Every row gives one point. A path goes straight from each point to the next, and from the last back to the first. The post is the endless flat space through its rows: a point in 2 columns, a line in 3, a plane in 4, and so on, so that a path can go around it. Count how often the path circles the post. Going back the other way cancels.

Post (2 x 3):
[[ 22   0  -6]
 [-19 -29 -15]]
Path, 18 rows:
[[ 12 -54 -19]
 [-26 -60 -14]
 [-24 -38 -55]
 [ 53  36 -18]
 [ 27  30   8]
 [ -4  -8  14]
 [-21  12   0]
 [ -2 -21   4]
 [ 10 -42   8]
 [-22 -42 -28]
 [  0  -1 -30]
 [-24  -3 -18]
 [-31 -14   8]
 [  1 -42  11]
 [ 24 -15  -7]
 [  7 -34 -38]
 [  2 -51  -7]
 [ -7 -39 -17]]
Times around: 2

Post (8 x 9):
[[ -6   5  33  -4  -1   8   2 -24 -16]
 [-24  -3  -4  21  -6  -3   1  -5  19]
 [ 17   6   4  13  11 -15  -9   4   8]
 [  0  -8  26 -31  18  -6 -17  -4 -56]
 [ 11  32   1  -3   0  23 -22 -24 -12]
 [  0  -4 -26   1  -8  -9   4  17  -4]
 [ 19   1  -2  18  -1   6 -16 -28  20]
 [ -7   1 -10  14 -23 -13 -15  -1  -5]]
Path (29 x 9):
[[ -7  24  -1  -2  -5  26 -15 -16 -23]
 [ 23  21  19 -11  21  13  -4  21  -7]
 [-17  46  24  10 -18   8 -19 -13  13]
 [  0  29 -12  11   1   3 -13 -17  21]
 [ 32  13 -23  16  -5  -4 -38 -30  -4]
 [-27  -1   0   6  32  -6  24  17  -4]
 [ -7   2 -16 -22   3  -4 -14 -21 -39]
 [  4  10  -4  11 -16   2  -5 -19  11]
 [ 24   9   7 -28  -4  17   1  -2 -22]
 [-12 -37  15  -7  14   7 -22 -18 -14]
 [  9   5   3  33 -31  -9 -35 -23 -10]
 [-22   0  -9  35  -1 -24 -34 -19  -6]
 [  1   0 -44   4   6  -9 -11  -6  18]
 [-11  53  20  -4 -28  19 -35 -30  -7]
 [-12   0  13  -2  -5   3   0  17   0]
 [ 17   7  -8  19 -11   0 -36  11 -21]
 [ -7 -21   3   5   9 -18  15  -4 -19]
 [ 11  -5  13   6   3   4  19 -32  17]
 [  0   4   4 -12  -7  23   2 -33   0]
 [ 20 -14  16  -9 -24 -11  -7  -8  -6]
 [-15 -17   8  23 -14 -16  18  19  19]
 [ 37   5   5 -19   7  18 -14 -12 -60]
 [  5  20 -24  46   2 -22  -3  -6  29]
 [-31 -22 -15  50 -30 -38  -8  17  -5]
 [ 12  26  32  14  -7  13  -1   9   4]
 [ -5  12  -3  15 -18  -6  -1  12  15]
 [-11  16 -13  -3   0   7 -16 -23  25]
 [ 16  25  -5   5 -18   3   0 -42  -4]
 [ -4 -18   5  23  -5 -11  -4 -20 -12]]
Times around: 1

Post, 17 rows:
[[ 13  34  -8  23   0   1   7   0 -18   2  11  29 -22  -8 -12 -14   6  17]
 [ 18  -1  17  -4 -16   7   0 -11 -17  23 -48  -6  -1   9  15 -13 -35  10]
 [-15  -5  -8 -39  -2 -22  11 -11  12  10  -9 -23   9  -7  -9  12  10  23]
 [-11 -20   7   3  21   4   8  -7 -12 -20  16  14   7  -8   8  16 -12  -6]
 [  3  -7 -39  16   6 -16  -8   8 -12  -7  -6  18  22 -21 -15 -10  18 -12]
 [ 33  10  -4  -3   6 -26  -8  -8   0  11  25  -4  18 -10   9  -9  19 -11]
 [ -5  26 -26  -1   4  -2 -17   7  -6  -5   9 -14  10 -23  14   6  -2   5]
 [ -4 -10   0 -11   3  32   0   4  -2 -31  15   8  12  37  15  27  13  18]
 [ 10 -16  25  -7   5  -6   0  28  -6  -5 -23  -1 -14  13 -26  -4  -8  22]
 [ -2  -1 -20   1   9 -22 -16 -22   7 -22   1 -13  -5 -12  13   4 -20 -22]
 [  6  27 -37 -13   0 -26  -5 -11  23 -27  12  -5   3   7   7  16 -35  -8]
 [-14  22  -5  25  -5  -7   4   1 -15  12  10  -3  -3  22 -25 -22   0  16]
 [  7  10 -15  -5  13  -6 -13 -20   0  25  25 -17  25  -1   0  19   9  14]
 [ -6  10 -15 -10  12  16  -9   7 -10 -13  13  21   5  13 -17 -12   3  -4]
 [ 10  -3 -10   0  15   3  -6  -5   8   7  10  -3   3   1  16  -7 -10  17]
 [-27  16 -13  -5 -18  12 -25   9  -5  16 -26  24   9  27   0   9  -5 -10]
 [ -4  27  -6  16  -3  10 -19  -1  12  -3 -14  -2  17  -9 -10 -17  -4  15]]
Path (26 x 18):
[[-32  18 -58   1 -20   5 -15 -14  25  19 -16  19   3  15 -21  -8  -2  24]
 [  1 -18 -10 -15  -3 -10   7 -44  28 -25 -38   9   3  -6  -6 -13 -17 -31]
 [ 15  32  -2   0  13   7 -20  -8  21   4 -15 -11  37 -31  27 -19  11   2]
 [ -2  -6 -42  -7  32 -34  -3  -5  12  -1  24   4  44 -28   9  36  11 -12]
 [-44  16 -26 -17   9   9   5 -17  -6  30  24  13   3  16 -16  -6   6   5]
 [ 28  28  -1  24 -16  31 -14 -15 -12 -13  15  -3  -1  -7   3 -36  -5   9]
 [ -4   9 -35  -3 -18   5  14 -22  -9  27 -13  -1  15  35  -8  -3  -9  38]
 [-15  30 -23  -3   5 -40  17 -28  12  -2  -5 -15  12  -1  -9  -6   1   9]
 [  0  14 -28 -25  34   5 -26 -18  -1  24   5 -37  31 -21   1 -11 -27  -9]
 [-18 -11   2   1   2  21 -20   7  -2  13 -22 -13   0  -4 -15 -15 -22   1]
 [-13  -3  -3 -17 -18  27   4  23 -17  10  19  10   2  16  17   3   6  30]
 [-11   8 -22 -18   3  35 -21 -16 -43  15 -10  13   6  19 -12  -2 -14  15]
 [ -4 -12 -37  18  -5  -5  13  21   1  -8  -4   8  -1  17  -8   8  -9  36]
 [ 12   2 -31  16   2 -21 -20 -18   6  17  11 -15  16   7 -16   7  -4 -17]
 [ 18   6  -2  13  16  -5  12   5 -13  -2   2   5  19  -3  -1 -16 -38   2]
 [ 31   3  -7  -6  -1 -48  11  -7  -8   4 -31 -20  15  17 -28  -3 -36  10]
 [ 17   8  17  14 -12 -15 -11  -1 -34 -20  11  18   2 -21 -10 -19  54  -3]
 [ -2  -7  -7  -1 -11   7 -39   4  -7 -29 -19  24  -4   9   3 -22  -3 -43]
 [-18  39  10   9 -14  30 -46   8  23   5 -30   2  27   7  23  -2 -22  28]
 [  4  13 -46 -22  32 -17  -1  25 -23  -6  28  14 -13   3   0  -3  17  19]
 [  0  14  24  -1 -14 -17 -14  21 -19  24   9  14   3 -18  23   0   3   5]
 [ 15 -23 -17  -8  20 -18 -16 -14  41 -13  39  33 -16  -6  -5  16   5  -1]
 [ -8 -17 -19  15  11  15  -1  22 -27  -2  16  19   6 -23  21  12  -7  -3]
 [-11  -3 -36  10 -24 -28 -14  -7  -7   7 -34  21   3  17 -26 -10 -22 -13]
 [ -4  -4  -5  -4  18  -5  17  23   0 -17  11   5   7  31  -5  34  -9  60]
 [-19   4 -27  29  26  30 -29 -21 -19 -13  38   6 -13   6  29   2 -20  -2]]
Times around: 0

Post:
[[  8 -16   2  -6  12 -10  27  13  -2   9  -7  10   8  -1 -12  17  -1  17]
 [ -2   4  15  22   3  13 -14   9  -2  -4  -1  27  -2 -12  -4  11   9 -20]
 [  4  24  22  24   6  -7  24   1   4  17  -8   8  -6 -17  21  10  18   0]
 [ -3  17  21   1 -19   2  -9  -6 -20  -7 -10 -27  -9   0   9   6 -35   6]
 [ 15   0   6  -6   1 -20  -4  21 -20  12  -4  -5 -16 -16  -5   3   0  12]
 [ -8 -29   5   7 -25 -15   0  -9 -15   3   8  -3 -30  -7  10  -3  23   3]
 [ -9  10   0  -4  -6  12  -9 -10 -10   2 -29   3  11 -13  13  -4  13 -10]
 [ -4   3  47   6  17  16   4   7 -16  -9  28   5  -5  -7  -1  -4 -24  20]
 [  8  -9 -19   1  22  11 -30   2  12  -2  18  -3   5  18   2   5  -2 -23]
 [  6 -11   3 -19   9 -16   2  13   6   0  29   9 -14  -2  10   7 -15   9]
 [-15 -20  -9  10  -6   8   0   9 -14 -19  18  -9   5  18  27 -10 -36   5]
 [  9 -11  -7   7 -10   6  24 -20 -12   0  13   6 -10 -15 -12  -2   4   6]
 [-21 -10 -29  11 -13   6   4   8   8 -12   6 -33  28  15  20 -16  18  10]
 [ 15 -30  10  -3  12 -24 -18  20   6 -31  -3 -23   2  -6  -9 -16  10  14]
 [ -4 -20  -3  15  -7 -21  -5  21  -6  -1 -13 -27   2 -24  17  12  -8  18]
 [ -7 -14  22  23 -18  -1 -20  -6  -8  -9  29  20   7  11  18  -6 -16  21]
 [  1   8  18  19  10 -24  -2   7 -17 -12  33 -13  -8 -11  28  27   3  -8]]
Path:
[[  1   4  -5 -16  14 -22  12  -6  -8 -15   9 -10   7  -9   4  10 -12  -1]
 [-21 -26  21  -1 -12  -9   4   6   1  18  10  21  11  22  -2 -18  -3  37]
 [ -2 -27 -14  30 -12   6   7   5  11  -9  -1 -49   6   8  20 -12  -6 -10]
 [ -7 -15   3  36 -21  11  12  -6  -8 -21   7 -28  -6   0  22  14   4  -1]
 [  8   9  21 -17 -12 -16 -19   5 -46  22  14  19 -24 -15  -8  39 -34  35]
 [ -4 -17  -6   5 -11  -6  14  16   2  26 -15   3 -41  -1  -9  28 -12  -6]
 [-16 -16  -6   8  26  -2  12 -10  16 -60  14 -15   8  13  -6   9   7 -35]
 [-13 -12  34  10  -1 -11  -3   3   3  -2 -14  -1  -2 -18  27 -12   3   9]
 [  1   7  32  16  19   9   8   6 -23 -16  25 -13  18   1  32 -12  25  -6]
 [ 13 -13  26  13  17  -4  20   4  10  -6  -9  -8 -29 -13  24 -11   2   9]
 [  3   2  17  15   5  -9  -6 -13 -11  -4  19 -21 -12  10  14 -14 -10  17]
 [-21 -26  -7   2  -5  16 -15  -7 -12   1   3   4 -16 -13  -5   0 -32  22]
 [-12 -34  39  25  -2 -10 -27  -8  11 -20   4 -26  -3 -12  16 -22  -3  16]
 [ -4  -7   1  19   7  41  15  17   3  -2  -2 -38   3 -32 -25 -11 -13   2]
 [ 11 -13 -25  -3  -9   4  12   1 -19 -15  40   1  -1   8 -14   7  14  10]
 [ -5 -15  -9  -9 -21 -21 -13   7 -20 -31  27 -17  13  38  20   1 -17  22]
 [  8   4  -3 -36  -6 -26   6  12   6  -6  -6  34  -1   9   5  35   9 -14]
 [-11  -3  11 -12 -11  -2 -14  -1 -41   5 -12 -33 -39  24  18 -22 -11   5]
 [-11   8  19   5  -6 -34   2  27 -33  18  27   7 -11   9  33 -33 -26  44]
 [ 27   4  -8  -7  29 -10  24  26 -14   6  11  11   5 -51 -15  16  17 -22]
 [ 14 -20 -37  13  19  -5  -8  19   2  -2  26  -9  -3 -39  20  12  15 -17]
 [  1 -12  -4  20 -10  -4  27  18 -24  14  35   7 -16  13  28 -20   3  29]
 [  7  25  13  24  26   2  17   0  -5 -24  21 -30  -7   1  -3  -2  20   3]]
Times around: 4
